Each wall is flat, endless, passes through zero and stands at right angles to its row. A trip goes straight from one point to another. Which walls does it cross, in order?

Walls:
(1): [ 9.3 -1.6]
(2): [-3.6  5.0]
(3): [ 1.2 -2.8]
(4): [ -3.3 -10.0]
(5): [-1.9 -3.7]
(6): [-2.1  2.5]
(7): [3.3 4.6]
Trips:
[-3.2 -6.8] to [ 4.8 -6.9] -> 1
[2.2 3.8] to [6.3 7.0] -> none
[ 3.1 -2.9] to [3.1 1.5] -> 7, 5, 4, 3

Walls:
(1): [ 0.1 -5.4 -0.6  3.2  2.9  2.4]
(2): [ 2.6 -0.1 -1.5 -4.2 -4.4  5.4]
(3): [ 2.5  6.6  0.2 -5.9 -3.3 -5.0]
(4): [ 3.3 -2.0 -2.7  0.0 -5.9  3.7]
(5): [ 4.0 -1.3  1.3  3.8 -1.4 -1.9]
(6): [-5.6 -0.1 -6.6  6.2 -3.4 -1.1]
(7): [-6.7  0.0 -1.4  0.4  3.9 -2.2]
(8): [ 0.0  4.2 -2.2  0.2  2.9  1.3]
(9): [ 4.4 -2.2  8.9  3.2 -5.7  1.2]
Trips:
[ 1.3  0.5  1.5 -1.1  4.1  3.0] to [-5.8  0.4 -1.4  1.0  2.5  1.6] -> 7, 2, 6
[ 8.0 -6.1  5.3  3.6  1.8 -4.8] to [ 5.2 -4.7  1.6 -2.1  0.6  6.3] -> 4, 2
[ 0.0  1.2  9.5  1.8 -2.0  0.2] to [  7.0   0.4   5.5   1.7 -10.0  -4.3] -> 4, 2
[-3.2  5.8  5.7  4.0  4.9 -4.7] to [-4.1  0.1  6.8  2.5  2.6  1.0] -> 3, 5, 1, 8

Walls:
(1): [-10.7   5.0   9.8  -5.1   3.4   3.8   4.2  -7.5   1.4   0.8  -2.9  -3.1]
(2): [-3.2  2.0 -6.6  3.1 -1.6 -1.3  2.9  5.2  1.1 -3.7  0.7  2.3]
(3): [-2.1 -6.3 -6.6 -0.4  3.9  4.1 -5.7  4.2  3.5  3.3 -5.5  1.7]
(4): [-3.5 -0.7 -0.5  8.3 -3.7  5.4  1.3  1.5 -7.0 -2.4  5.6  3.4]
(5): [-2.8  8.0  2.2 -2.2 -3.3  3.5 -4.7 -9.4  2.2 -5.4  8.1  0.9]
(6): [ 2.8  5.2  0.3  3.4 -5.9  4.5  6.9 -2.0 -6.6  3.8 -1.9  3.8]
(7): [ 3.5 -6.2  0.8 -1.3 -2.4  1.5 -4.2 -5.8 -1.0  4.4  2.1  1.5]
Trips:
[-4.2  1.9 -2.6  6.3  2.8 -1.3  1.3  1.7  4.1  4.6 -0.8  3.8] to [ -4.0   1.9  -0.4 -12.8  -0.7  -3.4   4.9  -2.4  -2.2   0.2  -2.8  -3.6] -> 1, 4, 6, 3, 2, 5
[-6.3  5.1 -1.0  1.3 -3.7 -3.7 -0.8 -9.2  6.5 -4.0 -4.5  2.0] to [ 4.8 -1.2  3.7  0.9  1.7  0.3 -7.0 -2.3  3.4 -5.7  2.2 -2.9] -> 2, 7, 1

Walls:
(1): [-4.1  1.7  0.6 -4.6 -0.1 -7.6  1.8  0.0  2.5 -4.9 -0.3  0.8  0.5 -5.9
  4.7 -6.8 -1.8  2.3  0.4 -8.3]
(2): [-0.5  1.2  3.7 -0.9 -2.8 -8.7  3.1  3.9  0.8 -3.1 -2.3 -1.9 -6.5  0.5
 -2.1  3.7  5.4  2.1 -4.3  0.3]
(3): [ 3.0  2.1  3.7 -1.6  0.5  3.6  2.0  0.6 -2.9 -0.8  1.9  4.3  0.6  0.9
 -2.3 -4.2 11.1  6.4 -5.4  1.2]
(4): [-0.5  2.5  1.0 -5.3  8.1  5.9 -1.4 -5.3  2.2 -4.8  5.6  8.9 -4.8  0.3
 -7.7 -1.6  1.2  2.1 -0.3  4.3]
(5): [ 3.9 -8.3  1.1 -5.1  3.8  3.7 -1.5 -0.3 -4.4  5.7 12.3 -2.9  2.0 -1.4
 -4.2  2.9  3.7 -0.7  8.3  4.1]
(6): [-4.1 -7.5  3.4  0.8 -0.2  2.5 -3.5 -8.7  5.2 -0.9  1.2 -2.3 -5.5  2.9
  0.2  2.1 -5.5  6.1  1.3  3.8]
Trips:
[-1.1  2.0 -1.7 -3.2  2.6 -2.7  2.0  0.0 -1.5 -3.7  3.8 -2.9  2.0 -0.4
  9.1  5.2  0.0 -2.0 -0.9  0.4] to [ -7.0   6.8   2.9   4.7  -2.1  -4.1   4.0   4.4  -0.4   0.9  -2.8   0.7
 -11.6  -3.0  -5.2   7.0  -0.6   1.1  -4.1  -1.4] -> 5
[ 0.9 -6.2  2.7 -1.2  1.0  5.4  8.4 -5.4 -0.7 -2.4 -2.9 -8.0 -3.1  3.0
 -6.8  4.0 -3.9 -2.7 -5.7  0.3] to [ 7.3 -0.3  2.2  0.8  2.8  0.5 -2.7  0.8  2.8 -4.6  2.4 -0.9 -1.1  1.0
 10.4  4.6  0.8 -0.6  6.5 -3.9] -> 4, 2, 1
[  4.9  -0.7   1.6   2.1   2.3  -1.0  -5.1  -2.5  -2.6  -6.7  -5.6   5.6
   1.6   0.0  -2.9   3.7  -3.5 -10.2  -0.3  -1.6] to [ 1.0 -2.0 -2.4  9.0  6.3 -2.0  3.3 -3.5  0.9  3.7  6.1  0.1 -1.5  0.3
  3.0 -3.0 -4.3  6.9 -9.0 -2.1] -> 6, 1, 3
[ 1.9 -3.8  2.0 -5.1 -5.4  2.2 -0.1  2.6 -1.8  1.2  8.9  5.6  5.8  5.6
  7.0 -4.2 -5.0 -6.5  1.6 -7.0] to [ 5.0  8.5  1.0  3.8 -7.1  1.1 -0.7  2.1 -0.7 -0.8  3.0 -7.1  6.4  4.4
  2.3 -6.9 -0.3  4.2 -5.0  3.0] -> 3, 5, 1
[ -4.3   6.5   1.9   3.0  -3.4   0.4   7.1 -10.2  11.1   0.3   0.2  10.0
   4.6   0.1   2.6  -0.6   3.3  -5.3   1.4  -4.3] to [ -3.6  -3.1   3.1  -0.1   1.1   2.2   2.2   4.0  -0.2  -1.5   1.3  -1.4
  -2.2  -3.8  -6.5 -11.0  -7.8   0.4  -1.9  -3.0] -> 6, 3
[-0.2 -5.7 -6.0  2.5 -1.0  1.4 -2.5 -2.1 -1.4  4.7 -3.6 -0.2 -2.9  3.3
  1.8  1.7 -2.5  4.3  1.6  2.7] to [ 0.2 -1.8 -0.8  2.6 -1.1 -3.5  1.3 -1.2  3.7  0.2  9.0  1.3  3.2  9.2
  3.2 -6.4  1.4 -4.2 -2.6  5.6] -> 3, 4
[ 5.0  1.7  2.6 -1.7 -1.4 -0.6  1.1 -1.7  4.0 -1.9 -2.4  2.4  1.4 -8.0
 -1.0 -6.1 -6.0 -3.1  7.4 -3.4] to [ 0.6 -1.6 -0.5 -6.5  2.4  0.7  6.9  9.6 -1.0 -4.1  2.7 -1.6 -3.0  1.1
 -1.7 -3.2  4.0  9.2 -0.1 -0.5] -> 5, 3, 2
[ 5.3 -2.7  8.5 -1.6 -1.4  3.0 -3.3  0.6 -3.4  0.9 -5.7 -8.2 -1.5 -4.4
  6.4  1.6 -8.0  0.0 -3.0 -2.2] to [ 2.0 -1.9 -0.2  3.4  0.4 -3.7  0.3  6.9 -0.4  1.0  2.8 -1.1 -4.5 -1.6
  2.9  1.9 -0.6  4.3 -2.0 -8.5] -> 2, 6
